Each row of a before or after table is a point. One or more steps were done to the points. Then noise was added and the rows were shuffled. The steps act on columns, c1 being the first. Write out the steps. A step turns or swaps two columns, mirrors them in a line or flattens them onto one, adds a multiple of one to another, or multiplies or shifts one. Angles are multiples of 10 degrees, from the lower column toward the higher: turns from -170 to 170, lines from 10 to 170 but not 90. Use the fewest steps. Two steps may share a column if one is a turn and the other turns, adds or multiplies; they go together, in the order done. Otherwise the lowest column goes first.
In the rows, zero is written as 128.

Before:
[[179 160]
 [141 102]
 [133 168]
 [146  99]
 [ 93  94]
 [102 163]
 [125  83]
 [143 152]
 [127 143]
 [147  67]
 [118  75]]
After (11 x 2):
[[110 151]
 [106 152]
 [129  87]
 [156  99]
 [156 169]
 [123 174]
 [131 112]
 [120 104]
 [ 84  90]
 [100 185]
 [131 179]]
Steps: turn c1 and c2 by -170 degrees

Before, 11 rows:
[[105 152 176 150 162 173]
 [168 100  97 138  94 144]
 [133  95 132 152  95 158]
 [ 99 224 121  88 100 171]
 [168 103 119 140 177 142]
 [176 121 116  85  93 158]
 [175 103 111 150  85 171]
 [177 101 118 151 114 124]
 [135 113 115 108  89 156]
 [ 71 129 109 139 105 100]
 [122 100  99 153 111 162]]
After (11 x 6):
[[121 125 155 117 113 190]
 [131 144  86 108 105  82]
 [160 144 152  97 111 129]
 [155 148 168 142 127 114]
 [151 145 172  98 128  69]
 [159 151 156  92 142 118]
 [182  97  82 114 161 133]
 [104 147 143  96 122  87]
 [135 151 172 108 114  90]
 [179  51 155 200 132 141]
 [140 153 166 165 129  72]]
Steps: turn c1 and c6 by -110 degrees; turn c2 and c4 by 160 degrees; turn c3 and c5 by 110 degrees

Before:
[[148 106 156 113 154 103 112 155 130 148 153]
 [ 96 163  95 161 127 118 109 135 136 107  81]
 [ 88 172 136 171 118 139 126 117 135 124 113]
 [123 115 118  80 157 116 128 142 170 138 170]
 [ 95 163 133 174 115 123 156 170 127 100 105]
 [154  76 100 138 115 114 185 110 132 154 142]
 [142 125 117 110 185 137 115 146 129 127 173]
 [155  89 141 130 135 109 185 104 144 107 124]
 [157 160 114 102 137 101 106 138 126 131 175]
 [152 126 138  84 128 146 103 158 117 126 156]
 [151 167 136 171 111 144 115 164 154 119 114]]
After (11 x 11):
[[159  79  99 155 115 112 186 142 149 154 141]
 [ 87 119 112  63 139  86 107 156 125 127 106]
 [140 125 119   8 158 102 130 156 160  99 103]
 [147  84 140 132 133 111 185 127 128  96 155]
 [ 84 129 135 235 110 147 114 108 152 118  97]
 [114 173 133 243 114 130 154  93 117 114  97]
 [111 183 136 237 116 144 126 122 136 126 143]
 [113 174  95 213 130 136 110  79 125 108 140]
 [124 115 117  82 186 121 115 165 109  93  95]
 [118 104 138  20 127 136 102 149 118 133  87]
 [138  98 156  90 154  95 112 131 130 129  99]]
Steps: mirror c1 and c2 in the line at 120 degrees; multiply c4 by 2.5; add -0.7 times c5 to c10; turn c9 and c10 by -30 degrees; turn c6 and c11 by 20 degrees; turn c8 and c11 by -110 degrees

Before:
[[144 157 120 155 112  90 144 104 111 114 142 123 119 101 109 105 148 154]
 [157 134 130 100  99 147 132 148 143 184 148 189 101 112 140 119  92 110]
 [178 118 100 116 106 160 139 167 128 132 169 165 118 162 153 117 109 126]
 [145 131 156 144  97 113 118 150 107 104  93 151 109  76 122 113 133  84]
 [134 146 135 124 130 118 114 157 136 145 135 117  81  94  74 136 169 105]
 [156 135 106 120 114 162 168 138 105 153 165 171 111 143 180 166 110 117]
 [162 161 119  77 105 153  97 111 138 131 141 143  96 148 105 147 130  96]
 [119 141 144 127 150  82 144 124 129 106 172 152 147  93  90 118 173 106]
 [109 111 131  78  88 143 139 141 159 100  70 159 110 107  45 147 116 112]
 [118 148 146 118 126  92 114 143 129 129 128 167 114 126 110 130 185 136]
 [132 152 105 145 118 159 110 129 109 162 182 164 133 175 117 145 122 114]
 [127 112 128 106  98 177 114 122 166 142 162 142 109 147 145 147 108 125]
 [155 153 132 115 144 208 126 122 151 155 166 177 103 153 122 132 137 129]
 [123 161 160 141 153  70 128 140  70 104 155 125  93 102 118  96 134 132]]
After (14 x 18):
[[155 106 162 140 203 182 131 144  67 149  98 122  92 147 118  50 132 113]
 [148 174 102 116  62  97 134 165 149 168 125 168 120 154 151 101 111 138]
 [135 107 139 128 194 178 143 121 110 166 100 152 145 102  91 103 168 142]
 [137 140 153 143  35 150 120 150  79  85 108 149 112 104 117  87 132 169]
 [147 124 136 122 133 140 113 161 113 140 145 116  82 101  71 149 171 152]
 [111 138 125 103  37  79 116 124 169 160 137 142 111 116 146 175 105 139]
 [142 111 145 116 121 165 112 141 127 124 128 169 112 123 114 134 186 113]
 [174 140 119  77  57 107  92 112 152 141 131 139  99 135 103 177 129 162]
 [168 139 130 111 180  48 131 120 162 173 146 171 101 132 117 140 137 142]
 [157 126 119 156  78 165 146 100 100 138 111 122 120 117 106  71 150  95]
 [151 121 103 147 100  96 110 128 145 188 154 164 129 178 115 173 121 148]
 [149 147 104 123  83  96 166 138 118 169 146 173 114 157 180 221 110 142]
 [150 147 132  96  44 113 130 146 126 156 178 186 103 107 140 106  90 152]
 [108 117 129  78   9 115 138 139 139  67 112 159 107  91  44 176 114 145]]
Steps: mirror c1 and c2 in the line at 30 degrees; multiply c5 by 3; turn c6 and c18 by 170 degrees; turn c9 and c14 by -40 degrees; mirror c10 and c11 in the line at 40 degrees; multiply c16 by 2.5

Before (13 x 32):
[[178 149 135 165  80 151 133 153 168  68  84 117 116  93 133 138  81 131
  110 125 105 167 126  81  88 159 108 126  65 180 126 107]
 [111 143  99 158  69 127 136 134  77 113 152 181 115 134 100 131 141 118
   98 121 123 165 149 144 102  87 137 125 132 166 112 149]
 [166 147  70  92 145 121 154 101 162 154 112 138 117 128  99 148 168  78
  156 128 115 173 111 108 122 142 117 150 116 144 132 138]
 [180  89 135 129  84 174 188  91 142  71 108 164 187  67 171 108 138  99
  132 167 103  92 164 146 123 151 166 127  94 124  76 109]
 [129 113 114 171 155 131 178 114 134 101  94 185 108  71 100 149 121 168
  179 187 142 103 103  70  74 140 162 138 134 181 164 127]
 [125 177 138 167 113 101 143 125 143 110 147 169 112 108  79 134 128  99
  108 129  99 132 169 151 129  98 103 124 112 120 138 138]
 [ 93 183 142 162 101 156 148 170 119 155  75  96 170 108 131 167  92 167
  123 150 135 141 198  73 120 139 160 111 138 101 123 157]
 [113 123  92  75 109 102 166 179  89 141  72 101 114 111 164 133 160 105
  165  99 197 145 195 147 133 129 130 114  82  92  72 170]
 [112 178  78 140  81 168 157 105 138 119 140 109 143  77 118 156 149  79
  174  90 150 108 116  94 120  94 172 163 107 139 145 125]
 [171 136 148 139 123  84 164  86 159  69  86 155 123 138 108 167 165  76
  176 174 105 131 173 138  94 149 136 111 118 112 151 176]
 [ 80 113 159  88 148 110 107 149 131 118 125 188 127  46 138 160 140 110
   88 174 107  81 144 103  95 142 173 156 126 146 134  94]
 [ 84 110 149  95 146  85 114 146 166 153 140 134 145 109  87 113 160 168
  125  88 102 149 116 116  97 141 118 127 117 148  99 144]
 [131 124 158  94 140 160 188 161  67 138 140 180 155  58 139  94 159 174
   87 113 138 144 100 128  98 150 167 104 101 175 139  76]]
After, 13 rows:
[[168 134 147 140 126 107 162  72 160  73  84 153  97 138  72 167 166  80
  176 157 105 131 173 130 121 148  90 152 138 111 151 174]
 [ 80 113 160  89 149  29 112 137 131 120 124 186  98  47 104 160 138 110
   88 181 107  79 144 149 119 140 127 106 106 148 133  97]
 [115 125  90  78 107 134 187 171  88 141  74 100 128 111 170 134 160 105
  164  93 195 147 196 159 143 128 105 122 145  91  71 171]
 [125 175 140 168 113 145 149 112 144 110 148 172 122 110  80 133 129 101
  105 111  97 132 170 141 143  99  94 125 133 121 137 138]
 [127 116 113 168 154  72 162 123 135 100  93 184  72  72  47 149 122 166
  181 210 141 102 102 114 127 139 142 160 104 181 163 128]
 [116 180  79 136  78  79 163 139 137 123 139 109 127  78 107 153 152  78
  174 122 152 106 121  73 114  93 181 115  95 136 148 125]
 [129 124 159  92 137 116 193 158  68 138 144 179 109  59 108  95 160 173
   85 117 141 143  96 142  93 152 172 154 145 173 138  77]
 [180  90 135 125  86  75 200  73 142  70 112 164 144  69 165 110 141  98
  133 148 106  93 165 135  69 150 186 143 125 124  74 110]
 [111 142 102 158  68 153 133 127  80 116 153 181  99 132  74 131 145 117
   99 110 125 166 154 138 133  86 129 139 128 164 111 150]
 [178 148 134 165  80 194 173 171 170  71  83 118  89  94  94 142  80 130
  108 157 103 165 123 117 128 157 142  87 144 180 123 109]
 [ 93 184 140 159 100 122 134 180 121 154  72  96 137 109 125 166  91 166
  119 181 133 143 196 132  87 137 164 154 140 103 123 156]
 [165 144  75  96 145 181 156 116 161 151 115 138 117 124  92 145 167  79
  154 140 111 175 110  99 137 142 121 131 106 146 133 139]
 [ 82 109 150  94 144 143 127 162 166 153 143 135 103 111  54 114 162 169
  128 107 102 149 116 109 104 142  84 110 136 147  99 142]]
Steps: turn c6 and c27 by 70 degrees; add 1 times c22 to c6; turn c7 and c29 by 40 degrees; turn c28 and c29 by -110 degrees; turn c20 and c24 by 40 degrees; turn c8 and c24 by 40 degrees; add 1 times c25 to c15; turn c13 and c25 by -70 degrees

Before:
[[138 115 125 157 142 167 171 131 189 128  84 129 115 111  66 114 138 183
  112  86 133 111 149 175 157  86  95 182 151 137  96 132  88 139 187  93
  107 129 178 180 153 134 146 143 164 166 176 118 134  95  83 148 119 148
  179 123 163 130 114 114 124 155 134 165]
 [128 107 134 143 131 134  85 150 102 110 174  98 108  56 154 168 167 168
  166 118  98 156 124 113  90  96 163 155 147 104 164 152 165 114 143 112
  152 126 142  86  65 138 163 106 122 125 152 158 139 180 173  86 139 188
  104 154 117 164 147 135 136 120 124 106]
 [143  73 160 124 171 146  82 149 121 124 187  97 152  78 158 181 139 160
  170 127 133 169 128 117  90 104 103 127  99 102 176 158 181 125 126 114
  120 132 131  90 118  83 154 135  86 110 139 166 137 231 155  98 160 158
  116 168 126 113 162 123 137 116 174 118]
 [158 155 144 150 123 174 175 127 162 111  58 123 147 106  98 123 102 158
  142  84 137 189 164 164 158 107 101 152 139 139 113 126  75 189 174  98
   78 131 143 154 145 174 145 100 161 183 143 147 142 135 116 121  90 150
  154 143 159 121 107  93 163 142 123 168]
 [118 146 114 140 124 135 106 104  59 126 210  75 118 124 138 156 146  40
  140 135  72 183  87 114 137 191 141 153 153 114  93  61 108 141  85 161
  174  87 136 146 183  78 137 186 116 131  82  96 127  94 156 173 151 162
   85 129 111 133 137 118  97 119 163 126]
 [145 139 159 119  95 123 102  86  43 101 178  54 124 135 149 178 138  68
  108 143 109 110  95 110 142 217 160 148 100 114 145  44  70 117 112 133
  167  66 148 143 151 133 164 206 102 130  51 107 137  50 120 152 134 141
   66 119 101 166  87 133 108  94 207 119]
 [145  85 153 144 126 137 130 176  99 119 184 159  93  58 144 146 121 143
  142 144 113 117 106  92  87  90 137 145 104  93 119 149 171 137 139 121
  109 129 121  66 101 110 111 147 117 151 170 162 139 221 166  91 132 156
  104 124 146 142 155 142 130 155 124 133]
 [159 121 146 178 168 149 204  95 171 127  56 114 121  90  91 121 127 139
  135  95 133 148 156 149 135  91  78 143 156 122 138 103 100 117 163  82
   92 133 187 133 129 152 116 148 172 144 162 119 103 127 123 160  91 108
  133 142 138 144 103 109 168 149  95 156]
 [136 112 140 133 119 134  68 105  39 133 152  75 136 111 123 181 144  86
   76 142 124 170  75  93 155 162 154 156 121  97  89  72  99  87  75 155
  158  96 101 138 154 151 145 156 108 119  74  85 127  59 134 159 124 141
   59 130 119 148 137 105  90 136 169 135]
 [146  95 115 139 129 161  87 142 120 124 168 113 136  68 138 178 131 144
  154 172 120 134 164 148  91 106 153 103 143  86 162 178 195 102 185  92
  117 146 130 104 104  80 101 137 127 131 154 199 172 175 154 100 145 162
   95 123 154 144 160 129 169 117 139 137]
 [144 115 123 205 157 160 184 128 157 126 114 145 123 100 109 116 132 139
  136 112 176 159 111 187 137  86 110 163 124 142 119 130 124 150 187 101
   98 109 186 182 124 180 122 124 137 177 144 137 134 117 103 130 114 120
  150 169 141 104 125 115 168 137  94 156]]
After (11 x 64):
[[159 122 145 155 170 150 205  96  62  98  55 115 121  89  87 118 127 137
  113  94 132 148 102 151 137  93  91 140 150 119 138 105  97 117 168  81
   95 133  95 131 130 152 117 148 172 146 164 119 105 127 125 158  94  83
  135 141 139 141 105 107 166 150  95 107]
 [146  94 115  97 130 161  89 144 128 141 171 115 135  69 137 179 133 141
  134 171 117 135  86 149  89 107 152 102 138  87 160 177 196 101 166  93
   96 149 138 101 104  80 100 140 129 131 157 199 173 178 155 100 146 112
   93 122 155 143 161 128 171 118 139 114]
 [150 140 162 112  96 122 103  86 123 130 178  54 123 137 147 177 135  66
  125 147 107 112 166 112 140 216 168 147 112 112 144  45  70 118  99 133
  154  69 215 146 150 137 165 206 102 131  51 104 136  48 119 151 132 131
   66 121 101 167  85 132 109  94 207 140]
 [118 146 116  94 124 137 106 104 131 136 211  73 119 125 138 154 145  41
  150 134  71 184 162 119 138 193 138 152 147 115  93  63 110 142  78 163
  168  91 195 147 180  79 136 185 118 134  84  94 126  91 156 172 151 113
   85 130 112 134 139 117  99 120 165 117]
 [128 107 134  70 131 134  85 152 118 137 171  98 108  56 156 171 172 167
  172 120  97 158 120 114  85  95 169 153 142 107 162 151 169 114 122 109
  130 126 157  85  65 137 163 104 121 126 150 158 140 181 171  86 140 100
  105 154 116 162 145 135 134 122 125 129]
 [135 110 142 116 118 134  68 106 169 150 156  71 137 110 122 179 145  86
   96 140 123 168 197  93 155 162 146 154 125  96  89  72 100  85  79 155
  167  95 212 138 155 153 146 152 108 118  76  88 128  56 133 159 123 121
   61 128 119 148 136 106  88 134 167 137]
 [137 116 124 110 138 169 170 131  68 106  85 129 116 110  65 115 139 183
   90  84 133 112 114 175 156  82 103 184 144 137  95 129  89 141 172  94
   89 131  75 182 156 133 145 141 164 165 175 119 132  96  83 149 118  97
  182 122 163 128 115 113 125 156 134 105]
 [145 113 123 150 159 160 185 129  68 113 112 145 123 100 109 117 133 139
  126 111 176 157 144 188 137  87 114 162 126 143 116 133 124 149 177 101
   86 107 107 184 127 176 125 123 139 177 143 136 133 119 104 129 116  52
  149 169 142 106 127 115 167 134  94  98]
 [156 154 143 110 125 174 175 124 106 100  59 119 148 106 100 122 103 157
  109  83 137 193  90 164 159 105 120 155 135 140 116 125  76 191 181  95
   86 130  97 155 143 175 145  98 158 183 145 146 139 133 115 125  88 100
  154 139 162 122 108  95 162 141 122  90]
 [144  73 158  99 170 144  84 149 125 112 184  97 153  75 158 181 138 159
  166 129 133 168 114 119  93 102 113 129 107  99 177 160 179 126 129 113
  122 133 138  88 119  84 156 135  88 108 141 165 136 232 156 100 163 124
  117 168 124 112 162 124 135 116 175 118]
 [144  83 152 104 128 134 131 175 139 126 183 157  94  56 146 146 118 144
  143 144 112 116 143  93  88  88 140 142 109  92 121 148 172 139 146 121
  115 128 154  66 102 113 111 144 118 152 171 164 140 220 167  88 133 108
  107 123 144 140 155 145 131 152 125 113]]
Steps: mirror c4 and c54 in the line at 140 degrees; mirror c9 and c39 in the line at 130 degrees; turn c10 and c27 by -40 degrees; turn c19 and c23 by -160 degrees; turn c19 and c64 by 150 degrees; multiply c29 by 0.7; flatten c35 and c37 onto the line at 140 degrees

Before, 12 rows:
[[ 92 124  94 155 118 159 138 105 133 132 124 147 141 142 156 162 103 114
  141 148 122 151 127 181 164  86 119 140 126 152 119 133 166 137 126 103
  156  92 121 135 142 140 114 137 133 161 104 191 102 112 136 145 213 105
  156  93 154 130  87 145 131 115 113 131]
 [108 155 182 184 157 118 156 123  92  91 150 126 172 150 107 144 113 151
  117 106  69 167 155 126 133 128 179 156 155 184 159  83 148 161 156 110
   83 120  99 158 204 122  73 121 113 117  88 133 133  51 193 106 146  94
  132 143 101 115 134 116  71  90  64 147]
 [100  42 109 123 141 152 128 118  83 141 129 115 127 114 160 171 165 112
   97  88 146 168  78 149 123 123 142 156 127 131 114 108  79 112  97 114
  163 158 164 133 118 121 127 106 157 124 110 114 134  52  91  78 121 134
  127 177 115  62 116 113 110 168 164 163]
 [169 123 124 120 113 188  94 130 117 156 136  82  75 124 142 130 147 140
  120 105 134 146  96 163 158 144 132 126 165 124  50 185 134 160 157 144
  166 119  94 116 165 172 117 163 122 154 121 158  91 171 152 111 140  98
  181 155 151 118  90 145 136 169 128 143]
 [148 108 172 123 122 122 123 104 114 123 143 127 105 143 140 190 147 128
  109 123 131 125  78  92 131 106  98 123 145 113 109 102  95 116 147 154
   99  96 110 104 110  88 155 141  90 153 152 138 114  96 127  71 161 125
  155 154 126 136  52 179 141 138 177 113]
 [183 105 139  99 129 137 134 110 103  89 121 167 124 201 177 163 146 141
   52 138  96 172 175 168 142 122 120 146 162 111 128 157 149 123 174 124
  179 101 127  67 100 141 144 146 134  95  59  92 118 146 123  96 139 100
  139 120 200 133  81  60 145 124 117 106]
 [125 140 105 144 104 179 141 135 107 110 185 120  94 173 162 172 123  62
  106 110 120 119 167 160 103 133  96 160 121 156 116  86 130 151 176 137
  150 142 150 107 162 142 138 147 105 105 117 167 104 108 156  90 167  99
  158 136 181 143 123 104 137 180 110 130]
 [181 166 151 131 130 163 150  74  89 105 116 103 119 125 107 153 155 156
  127 122 136 128 151 172 143 155  95 142 156 115  87 141 122  87 174 104
  141 115 151 129 156  70  64 123 112 147 146 111 109 129 137 109 145 101
  115 134 140 101 127 134 184 154  98 144]
 [132 110 145 126 136 139 122 131 111 127 157 120 124 140 138 170 143 164
   92 118 172 149 117 172 137 140 192 113  97 144 138 111 130 111 118 100
   96 104 142 140 159 191 120 112  95 162  78 146 100 107 116 112 175 116
  117  78 209 134 136 115 106 176 155 152]
 [113 145 123 152 121 159 166 126  94 135 136 129  93 175 153 121 144 110
   67 136 151 125  80 106 148 105 165 176  91 106  87 138  83 126 165 153
  100 122 150 146 137 158 130 151  50 164  99  67  72 102 113  92 128 100
  106 141 196  71 140 103  93 106 129 134]
 [174 138 139 146 181 119 108 138 154 114 122  98  95 111 108 213 173 120
   95  86 122 107 191 163 127 122 126 101  79 125 178 109 103 106 147 133
  112 129 182  82 163 133  92  90 147 172 108 100 143 165 171 102 190 143
   90  81 158  86 107 136 126 130 159 114]
 [138 161 107 141 133 101 154 131 121  80 125 111 118  94 146 124 165  87
  142 136 120  99  77 159 146  92 123 163  69  47 103 105 157 135 160 112
  150 112  90 102 160 155 138 118 120 167 133 123  85 151 111 137 122  94
  129 132 106 121 130 128 184 162 123 146]]
After (12 x 64):
[[147 106 166 119 120 121 155 100 116 116 144 125 103 139 137 190 151 133
  112 116 132 102  76  94 131 104  97 119 145 111 112 102 175 119 145 152
   99  92 103 106 110  82 155 146 138 154 150 135 107  96 129  74 158 125
  159 157 127 135  59 173 146 140 176 108]
 [182 159 148 123 126 164 106  72  92 104 117 106 120 120 108 157 151 155
  122 121 137 119 151 169 149 158 100 141 149 113  87 145 118  91 171 105
  143 115 100 136 151  69  65 125 123 149 149 111 112 128 136 110 142  96
  118 133 143 101 127 136 190 154 101 140]
 [111 152 121 160 120 160  82 130  92 133 138 128  94 175 152 126 148 114
   68 136 159 139  84 100 147 102 169 180  92 107  83 141 166 132 166 156
   98 128  49 151 135 159 135 155 121 166  95  72  74  98 112  92 127  98
  100 144 201  68 144 100  95 104 123 139]
 [ 99  42 111 125 144 155 143 120  85 145 130 110 128 111 165 171 171 112
   96  90 152 106  77 145 124 123 147 151 124 130 111 117 103 108  99 117
  159 160 105 126 122 127 126 106 181 124 102 112 128  54  84  81 121 133
  127 182 108  57 125 108 112 168 165 162]
 [107 153 185 182 158 120 103 121  95  90 149 127 170 155 106 149 116 153
  111 107  70 123 150 128 132 124 182 152 157 183 155  87 148 162 157 107
   81 119 146 165 207 116  69 119 104 115  86 128 131  49 190 106 148  92
  133 141  99 112 136 114  68  92  61 145]
 [171 132 142 144 182 115 167 138 153 119 115  94  93 111 110 209 168 121
   97  90 116  87 194 163 130 115 122  99  83 121 178 111  83 105 152 129
  112 123 100  87 161 136  93  90 159 171 108 101 142 160 167 105 196 146
   92  82 163  84 111 135 128 128 157 117]
 [132 102 142 125 136 137 135 130 105 121 161 120 123 140 138 169 143 162
   90 123 175 134 117 173 148 142 197 109 100 142 139 117 131 112 116  96
   98 108  91 145 158 190 121 103 113 165  75 149 101 108 114 114 176 113
  123  74 212 134 138 119 105 176 147 154]
 [ 94 128  89 156 120 159 125 105 139 130 122 145 140 144 153 162 101 118
  141 147 122 115 129 178 167  79 113 145 125 149 117 129 118 138 125 105
  154  90 148 138 149 140 116 138  97 159 107 193 100 113 143 150 209 103
  155  94 158 132  86 138 128 116 115 130]
 [175 129 124 117 113 188 180 131 126 155 139  87  76 127 143 124 149 143
  120 103 136 124  96 168 159 146 129 125 168 130  63 177 157 158 151 149
  165 121 142 112 159 176 119 162 121 162 119 162  90 169 147 110 134 102
  182 157 148 118  91 147 138 168 128 144]
 [183 110 134  98 127 138 199 106 106  92 122 165 125 206 178 165 142 140
   52 142 102   2 182 168 144 123 119 149 158 110 127 162 120 126 182 123
  185 104 141  65  99 136 143 144 115  97  60  95 123 148 127  98 138  97
  141 123 199 133  88  58 140 122 113 105]
 [122 139 105 145 104 185 130 140 105 108 186 121  96 171 171 176 125  64
  109 112 116  99 168 158  94 131  97 165 124 151 112  91 124 152 174 140
  148 141  92 111 157 139 132 147 111 103 115 168 101 114 156  99 164 102
  158 140 184 141 124 104 145 185 110 131]
 [142 168 112 137 137  95 112 125 118  80 128 100 115  91 149 125 161  86
  143 141 111 106  80 159 151  95 120 164  72  48 101 109 148 139 164 109
  152 108 159 101 156 159 140 118  97 159 133 125  85 154 107 137 126  91
  133 126 105 121 134 133 184 166 125 147]]
Steps: add -1.5 times c40 to c22; turn c7 and c22 by -150 degrees; turn c33 and c45 by -60 degrees; turn c33 and c39 by 130 degrees
